Each row of a before or after table is a point. The points were changed in one or more steps. Then noise was added and the rows were shuffled. The steps act on how far a point lies along the listed directions, d1 being the first. Name the steps. A step turns or swaps two directions, mirrors them in a line or flattens them onto one, adds a multiple of one to another, or multiplies one. Angles are multiples of 10 degrees, from the lower direction toward the higher: turns from -170 to 170, lines from 10 to 170 but not 90. Use the fewest steps. Two steps may share a direction if one is a turn and the other turns, adds or multiplies; they go together, in the order done. Otherwise the lowest direction goes first.
(in the rows, 128 means zero)

Directions:
(1): [175 104]
(2): [104  81]
Before:
[[146  84]
 [167  94]
 [157  81]
 [166 162]
 [152 134]
 [182 176]
 [109  54]
 [128 110]
 [197 107]
 [144  97]
 [146  89]
 [134 182]]
After (12 x 2):
[[174 118]
 [171 159]
 [108  88]
 [127  77]
 [117 117]
 [110  77]
 [160  64]
 [150 113]
 [199 119]
 [116  97]
 [ 60  97]
 [107  85]]
Steps: turn d1 and d2 by 50 degrees

Directions:
(1): [147  78 153 174]
(2): [ 67  96 149 106]
(3): [115 172 183 151]
(4): [ 90 140  88 178]
Before, 9 rows:
[[151 137 147  91]
 [156 155 150 113]
 [205  96 203 139]
 [162 101 192 105]
 [104 138 148 127]
 [115 182 166 119]
 [180 107 133 102]
 [ 63 121 182 126]
 [139  86 118 109]]
After:
[[121 159  70  84]
 [125 166  71  23]
 [ 99 136  45 102]
 [104 160  66 100]
 [111 114 134 185]
 [109 138  87 159]
 [115 121 112  62]
 [125 133 117  89]
 [121 122  41 116]]
Steps: turn d3 and d4 by -140 degrees; add 1.5 times d3 to d1; multiply d2 by 0.4

Directions:
(1): [169 169 144 132 124 197]
(2): [ 60 105 121 137 121 183]
(3): [ 92 186 165 147  90 104]
Before, 14 rows:
[[105 143 145 130 113  74]
 [ 76 104 123 135 128 173]
 [ 83 124 128 156 116 118]
 [ 95  84 106 106 117 155]
 [150 164 130 134 132 123]
 [130 141 142 139 106 140]
 [ 81 121 125 125 120 165]
 [124 121 149 138 120 133]
 [ 80  72  96 132 137 119]
 [124 159 161 131 114  59]
 [195 207 150 121 100 140]
 [108  89 132 127 131  82]
 [131 149 149 131 107 118]
 [118 176 149 130 115 100]]
After, 14 rows:
[[147 107 124 118 135 143]
 [166 160 137 114 126  95]
 [153 110 112 139 143  77]
 [131 157 141 112  91  73]
 [107 132 127 142 112  39]
 [164 125 110 113 131 249]
 [146 103 102 109 161 142]
 [118  57 101 108 162 125]
 [123  71 102 110 152 101]
 [165 165 148 127 120  79]
 [ 91  79 130 128 126  71]
 [161 122 130 129 123 146]
 [143 116 144 132 128 130]
 [132 132 112 130 145 163]]
Steps: multiply d1 by 1.3; turn d2 and d3 by 160 degrees

Directions:
(1): [ 91 121 201 113 159 103 115 190 125]
(2): [135 169 100 189 107 122 140 193  89]
Before (13 x 9):
[[130 112 143  98 125 122 134  91 142]
 [110  96 111  69 137 158 133   7 165]
 [ 74 149 167 162 147  89 133 236 122]
 [101 138 141  97 138 132 115 129 146]
 [135 104 140 106 137 119 104  86 140]
 [128 131 120 151 108 127 130 141 111]
 [130 116 121 122 118 142 123  73 136]
 [150 150  47 159  88 129 136  69 139]
 [155 125  98 115 115 163 138  65 128]
 [137 157 105 145 128 115 134 166 104]
 [150 161  97 180 118 121 147 176 125]
 [140 103  63 110 108 170 125  56 168]
 [100 139 139 181 103 110 127 219  96]]
After (13 x 9):
[[147 133  85 110 127 133 130  89 135]
 [149 120  55 162  69 152 140  79 127]
 [100 167 119 128 119 132 124 159 123]
 [ 95  97 157  74 147 106 101  73 185]
 [158 113  95 114 131 140 142  67 169]
 [116 114 189  82 154 130 116 126 125]
 [141 169  24 191  86 137 160 117 122]
 [ 40 125 228  95 175 106 112 187 125]
 [143 109 120 127 109 139 124  99 128]
 [ 73  84 186  79 161 130 107 138 167]
 [101 120 174 119 140 118 118 136 136]
 [116 116 158 136 146 101 104 155 104]
 [117 129 165 122 131 107 133 145 115]]
Steps: turn d1 and d2 by 110 degrees
